Each row of a before or after table is a point. One or more steps were done to the points. Then noise was added and the rows were shuffled. The steps act on how far a point lies along the listed directions, d1 being the first. What was done? A step turns or swaps two directions, mirrors them in a line or flattens them onto one, adds a multiple of one to another, or multiplies one. Angles are multiples of 10 degrees, from the lower direction toward the higher: turns from -170 to 170, lines from 10 to 170 but not 90. Use the fewest steps. Two steps may share a direction if one is a turn and the other turns, adds or multiplies; they go together, in the order done. Otherwise the lowest direction goes first.

Directions:
(1): [-16 -59 -18]
(2): [-52   3  36]
Before, 12 rows:
[[ 15 -55 -46]
 [  3   6 -24]
 [ 45 -42 -27]
 [-21  71  26]
 [-76 -49  36]
 [-38 -56  12]
 [ 15  -2 -43]
 [ 33  -8  29]
 [ 15 -29  -7]
 [ 44  70  15]
 [-38  50   7]
 [  6 -36  -7]]
After (12 x 3):
[[ 64  10 -34]
 [ 31  24   5]
 [ 25  66  -1]
 [ 24  49  37]
 [-72 -35  40]
 [ 13  24  16]
 [ 78 -24 -54]
 [-19  18  -5]
 [  8 -15  47]
 [-55 -48 -14]
 [-42 -38 -36]
 [-21  46  -2]]
Steps: turn d1 and d2 by -130 degrees

Directions:
(1): [-72 -55  -5 -31 -15  15  21  26]
(2): [  0 -31 -62  55 -34  24 -19 -29]
(3): [-11  14 -32 -45 -40 -68 -19 -28]
(4): [-35  68 -39 -24  13  50  -7  -5]
(5): [ 37   0  22 -34 -63  44  35 -25]
(6): [ 30 -41 -28 -47  58  14  -2 -41]
Before, 8 rows:
[[-29  18  -6  -8  30 -15  -7  18]
 [-31  -6   6  21 -31 -20  -8  16]
 [-19  14  27 -27 -41  -3  16  27]
 [-41  22 -38  30  37  51 -17  48]
 [ 23  28 -31   3 -15 -17 -13 -10]
 [ 32  35  -9  10   7  -3  -8 -15]
 [ 60 -31 -26 -53  48  17   2 -71]
 [-53  22 -20 -15 -24   0  -1  20]]
After:
[[ 57 -14  14  -8  28 -19  -1 -17]
 [ 55 -13 -17  -1   1  31  -3 -25]
 [-57  38   1 -16 -96 -43   5   6]
 [ 40 -20  59  34  31 -26   3  61]
 [-31 -33   3 -22 -10  -1  14  17]
 [ 16   1  -9  -5  44  16 -11 -15]
 [ 16 -25  -6  28  11 -32  -9  -1]
 [-12 -22  -6 -46   2 -13  10   9]]
Steps: multiply d1 by -1; turn d2 and d4 by 160 degrees; turn d4 and d5 by -20 degrees; mirror d3 and d6 in the line at 20 degrees

Directions:
(1): [ 18  38 -56  -4  26 -15  23  79  31  -6  50  -8]
(2): [-42 -20  25  20  43 -20  30  61 -40  -6 -59 -28]
(3): [ 64  77  17  22 -36 -15  31  -1 -21   5 -47  -5]
(4): [-45   0 -81  30 -26   8  51 -27 -12 -11 -26  39]
Before:
[[ 15 -31  30 -24 -39  -1 -45 -62   1  24  26  21]
 [-48 -52 -86 -10  -1   1  21   4  12 -23  23  26]
 [-49 -31 -28  -5   7  18 -13  -9   1  -3  38  25]
 [-11  23 -20  28  12 -25  48  74 -26   0 -37 -28]
 [ 23  15 -12  19 -12   1 -11 -32 -17   2 -21   8]
 [ 39  38  42  21  -1   1   8  13  -1  24 -25 -11]
 [ 21  -7  67  15  16 -11 -14 -21 -33  -1 -30 -18]
 [ 46  23  29 -19 -21  13 -49 -35  17   3  18 -23]]
After:
[[ 30  27 -24  14  -6   1  -7 -22 -19  -3 -12   4]
 [-30  -2 -26  28  35 -24  50  99 -23  -3 -31 -35]
 [ 35  40  31  21   5  -2  11  41   4  25  -8 -10]
 [ 60  35  19 -26 -28  18 -51 -36  29   0  24 -20]
 [-56 -67 -64 -10  -9   5   7 -26   1 -17  12  31]
 [ 40  -6  29 -22 -58  -2 -43 -73   3  27  22  27]
 [-48 -41 -12  -4  -9  26 -20 -34  -8   1  22  27]
 [ 36  10  61  17  14 -14  -1  -4 -35  -1 -35 -25]]
Steps: turn d1 and d3 by -30 degrees; multiply d2 by 1.3

Directions:
(1): [ 10 -54  -5  -9  29  10  27 -42  74 -10 -34  63  48 -45 -30   9  40  -6
 -18  62 -28   7  14  52]
(2): [-21  24 -39  49 -25   8 -69  34 -31  20  -4  23  -4  39  25  65  25 -24
 -48  55 -18  17  63  34]
(3): [ 17  -9  29  33  51   1  28  43  11  22  -8  21 -82  15  54  -9 -36  33
  41  65 -12 -56 -17  42]
(4): [ 23 -30 -29  50 -33  -6 -58  67  83  13 -26  -5  20  13   4 -34  32 -18
  -7 -37  -7 -48 -60 -18]
Before (8 x 24):
[[  4  -9  19   8  10   3   7  27 -16  14  -1  -2 -38   2  16 -15 -19  12
   14  -2   2 -39  -9  -3]
 [-15  -3 -17 -10   6  17   3 -34  -6  -2  -1  21  30 -11 -13  34  19 -19
  -37  29  -1  35  45  25]
 [  2 -13  -4 -14  -9   3   5 -21  12  -5  -7   6  23 -17  -5  -4  10  -1
   -6 -13   2   1 -14 -14]
 [  2   0  12   4   2   3  16  11  13  -5   5  -8 -15  -8   9 -31  -4  -4
   25 -23   7 -21 -20 -11]
 [ -2  -5   6 -34  22  17  32 -50  -6 -14   4   9  34 -19 -19  20   5  -4
   -8  19  -1  24  14  15]
 [ -2  -4  21 -35  19  -1  32 -48 -26  -5   1   2   0 -16 -10   0 -16  11
   -7  16   9  36  18   0]
 [ -5  10 -26  15 -20  -4 -33   1  -3   1  -9  -4  13  -7  -2  27   8 -10
  -19   5  -6  13  11  -1]
 [  3 -16  12  -3  21   3  14 -36  42  -6 -14  21  30 -22 -12 -10  17   1
    0   8 -15  -1 -11  12]]
After, 8 rows:
[[-25  25   4 -16  24  17  24 -33 -61   2  20   8 -21   3  11  44 -20   2
  -18  42   8  37  61  29]
 [  4   4 -21  30  -9  -4 -31  19   8   9 -13   0  -9  -2  16  23  -1  -3
   -6  17 -10  -6  -2  10]
 [  2 -12   0   5 -15   1   1   6  35 -10  -4  -6  18 -14  -8 -32  15 -17
    9 -38   5 -16 -25 -18]
 [  5 -21  10   8   9   7   3  17   3  12  -8   7 -20  -7   4 -15  -7   8
    8   1  -3 -37  -6   2]
 [ -1  -8  -9 -12 -21   2  -9 -16   6  -8  -2  -6  29 -12  -9  -7  12  -8
  -14 -33   4   2 -17 -26]
 [-21  29  22 -62  27  18  51 -75 -77 -22  30 -11  17 -11 -17  36 -20   6
   -3  16  13  54  44   6]
 [-21  24  37 -74  30   0  63 -96 -94 -16  24  -6  -6 -25 -14  23 -38  17
   -6  24  22  76  59  -4]
 [ -2   3   8  -2   0  -2  -5 -25  16  -3   0 -10  28  -6  -7 -14   9  -5
   -1 -32  -2   3 -18 -18]]
Steps: multiply d1 by 0; add 1 times d2 to d3; multiply d4 by 2.5

Directions:
(1): [  4  18  13 -10  30 -24  57  11  47 -35 -12   5 -44 -31  -3 -43  22 -30
 -42  -3 -76  -4   8   6  62 -12  21  -4  51  -8   7 -18 -40  60  -7 -21
  -1 -16 -23 -40 -24 -40   9   2  23  16 -24  -8  -3  26 -11 -16  69 -41
 -23  67  -4  36  12 -28   5  19 -32  32]
(2): [ 34 -45 -15 -12  16  30  62  62  19  42 -25 -32 -10  35  40 -14 -35   0
  13  18  38  -3 -18  14  62 -37  -7  23 -27  29  14  13  -7 -29 -16   3
  38 -42 -67  -5  -1  11  14  12  -3 -23 -36 -71  -7 -31  26  -1 -30  30
 -21  45  -5 -43 -21  -8 -32  13  36  40]
(3): [ 16  23  29 -15 -60 -14  30 -12  -8  15  31   8  11  73   8  -1 -58   6
  12   9   0 -42 -43 -46  15  17  32  19 -30  12  -1  16  27 -15   5  -3
 -24 -19  41  10 -37  31  -4  -9  -3 -20 -76  24 -11  95 -21  13  37  20
  32  15   6  48 -46 -22  -3  42 -25  11]
(4): [-55 -54   0  24   4 -17  -2  -5  90   9 -40 -13  10   5 -32 -34  -4  55
  40 -17  41   4 -21 -10  -6  10   0   1  23 -11 -63 -17 -30 -46  12 -29
  -7 -34 -19  28  31  37  21  31   7  -5 -20  37 -23  -2 -26 -31  25 -15
 -25  15 -23 -10 -37  -8  75 -45 -49 -14]
(5): [-13 -14  19  39 -41 -31  14 -13  37 -26  -2 -30 -57  52 -22   5  14 -41
 -62 -19   5  29 -19  -1 -41   7 -12  -8 -34 -73  18   3  30  -2 -31 -47
  -3  45  49 -20  34   2  58  46 -43 -39  11 -50  34  -9  -4   0 -19  18
  -1  23 -12 -20  -1  -3  31  35  11  40]
Before (8 x 64):
[[-21  14  -3  -2  15  -8  10  -1  25 -16   2  13   5 -11 -13 -28  -8  22
   15 -10 -44 -24  -9  -1  31   4  25   7  38  35 -24 -25 -15  11  10   1
  -23 -15 -12  12 -11 -19 -12 -16  17  21 -13  25 -23  25 -12  -8  45 -23
   -5  23   3  40 -23 -26  12   3 -41  12]
 [ 26  35  23 -13 -22 -14   9 -20 -30 -13  32  15 -21  10  -2   8   4 -25
  -39  17 -29  -8  -8 -24   4  15  11  18  -7 -22  22  13   8  33  -9  -3
   -3  12  13 -26  -7 -23  -2   0  12  13 -13  -4  16  36 -10  18  22  13
    9  23   6  39   8  -7  -9  39  -3  17]
 [-24  11  18   2  16 -21  32  10  40 -21 -13  15 -16 -17 -14 -37  29   1
  -31 -17 -39   0  -5  -1  29   0  20  -4  43 -14 -16  -9 -44  46 -19 -29
   -6 -27   4 -19 -15 -36  11   8  17   4 -17  10   2  27 -22 -31  68 -24
   -4  52 -10  32   5 -20  36  -1 -24  14]
 [ 12  22  15  11 -16 -14   9 -17  -6 -24   9  -7 -43  16  -4  13  18 -22
  -30 -12 -24  14   2   7 -16 -12  -1  -7 -13 -23  28   3  10  15  -8 -10
   -6  29  21 -23   3  -8  20  11 -16  10  -1 -16  28   1   4  11   8 -18
   10  -2   8  -5  14  -5 -12  31  11  18]
 [-37  -9   9   7  -3 -14 -32 -32  42   0  -6   2   2 -12 -38  -3  20  26
    9 -19  11  15   2  -6 -36  29  -3  -6   7 -20 -34 -14  -1 -20  -5 -20
   -3   9  29  18  18  17  -7  14  -6   9  17  30  -1 -11  -7  -9  -3  -3
    2 -24 -20   4  -5  11  50 -34 -28 -17]
 [-43 -11   2  21  21   6 -63 -28 -14 -21 -12  18   6 -46 -25  33  38  24
    2 -13   7  19  28  33 -69   4 -16 -29  29  -6 -26 -10   1   0  -1 -13
   -3  32   5  18  49 -17  -4  17   1  24  69  39   9 -58  -3  -2 -49 -20
   -4 -60 -10 -35  17  29  18 -58  12 -51]
 [ -1  47   1  14 -34  -7 -45 -63 -42 -31  42  35 -12 -15 -27  29  41 -51
  -66  -9 -24  27  16  14 -61  26  -9 -19  -7 -43  34  -3  30  40  -2   1
  -11  72  60 -25  27 -16   9  -3 -26   8  61 -16  29 -12  10  15 -27  -1
   25 -52  14   9  40  24 -11  15  13 -13]
 [-13 -25 -25  20  -3   1 -28  -4  -4   2  -5 -15  20 -19  -8  14   6  17
   13  -7  43  27  21  10 -48   0 -20   2  -5  -2 -13  -1   9 -18 -11   2
   21   5   3  18  23  -6   6   1 -10  17  48  -8  11 -61   6   0 -48  -2
   -5 -43  -9 -47  16  20   3 -35  32 -23]]
After:
[[ -7 -61 -13  10  26  40  -7  33  -4  31 -34 -17   6   3  18  28  -8  31
   25   5  66  14   4  43 -17 -31 -26  -2 -14  25 -13  10   6 -44 -16  -5
   34 -10 -57  21  51   8  10  29  -9  -5  31 -30   4 -90  26   2 -95  26
  -20 -26 -14 -87 -12  25 -15 -44  54 -14]
 [ 17  37  14 -12   5 -14  -4 -22 -27 -28  21  20 -27 -33  -8   5  37 -30
  -48  13 -48   8  16  -7   1  14   5   7  18 -27  21   1 -10  55  -8  -2
    2  21   1 -35   0 -42  -4  -3  21  30  19  -2  21   7  -6  11  23  -7
   -3  19   5  34  33  -2  -7  22  -4   9]
 [-28 -34  -4  10  14   1 -16  -6  47  13 -22 -16  -6 -10 -24  -3  21  24
   10 -16  34  27   4  11 -22  10 -16  -3  -4 -15 -27 -10  -5 -33 -15 -19
   18   2  -4  17  30  18   2  23 -12  -1  25  -9   3 -51  12 -10 -33  10
  -12 -15 -24 -31  -3  15  37 -35  -2  -3]
 [-29  11  -7   3  38 -12  11   3  41 -32 -10  11 -11 -40 -21 -39  18  13
   -1 -16 -63 -10   4  10  36   2  19   0  62  24 -27 -36 -33  30   8  -6
  -19 -11 -25  -1  -3 -35  -7 -10  24  30   5  20 -19   6 -12 -18  53 -42
  -20  32  -2  35  -8 -25  21  -7 -44  15]
 [ 17  21  10   7  -5 -10  15  -7  -7 -24   5  -6 -47   7   1  10  22 -28
  -32 -11 -29  17   9  13  -3 -18  -4  -6  -8 -17  34   3   3  21 -10  -7
    1  24   8 -29   0 -15  19   9 -14  14   5 -26  28 -10  10   9   6 -20
    6   4   9  -9  19  -4 -20  30  17  24]
 [-24  10  17   0  41 -27  56  21  64 -36 -25  12 -40 -38 -14 -58  48 -16
  -53 -19 -68   6   3  12  56 -12  23 -10  67 -21 -11 -17 -63  72 -25 -38
    0 -30 -17 -37 -19 -57  18  12  25  10 -14  -5   4  20 -21 -38  88 -42
  -19  79 -13  37  16 -28  35   2 -30  30]
 [  9 -43 -26  11 -26  16  -4  19 -11  35  -1 -28  30  32  16  18 -38  24
   35   5  81  11  -4  -1 -31  -8 -16  21 -43  18 -10  15  28 -54 -15   8
   31 -16  -7  30  17  21   9   3 -20  -6   9 -31   4 -50  14   9 -69  31
    2 -34  -6 -61 -13  16 -16 -19  48  -9]
 [ 22   7 -26   6   5  30 -18  -8 -39   1  15  11 -15 -21   7  26  35 -49
  -54   4   9  40  22  44 -22  -9 -28  -8 -19 -18  47   5  17  21 -13  13
   28  46 -10 -29  39 -17  12   3 -26   3  68 -78  26 -78  43  13 -72  17
   -1 -37  11 -45  45  32 -43   4  55   7]]
Steps: multiply d1 by 1.6; turn d2 and d3 by 80 degrees; turn d4 and d5 by 10 degrees
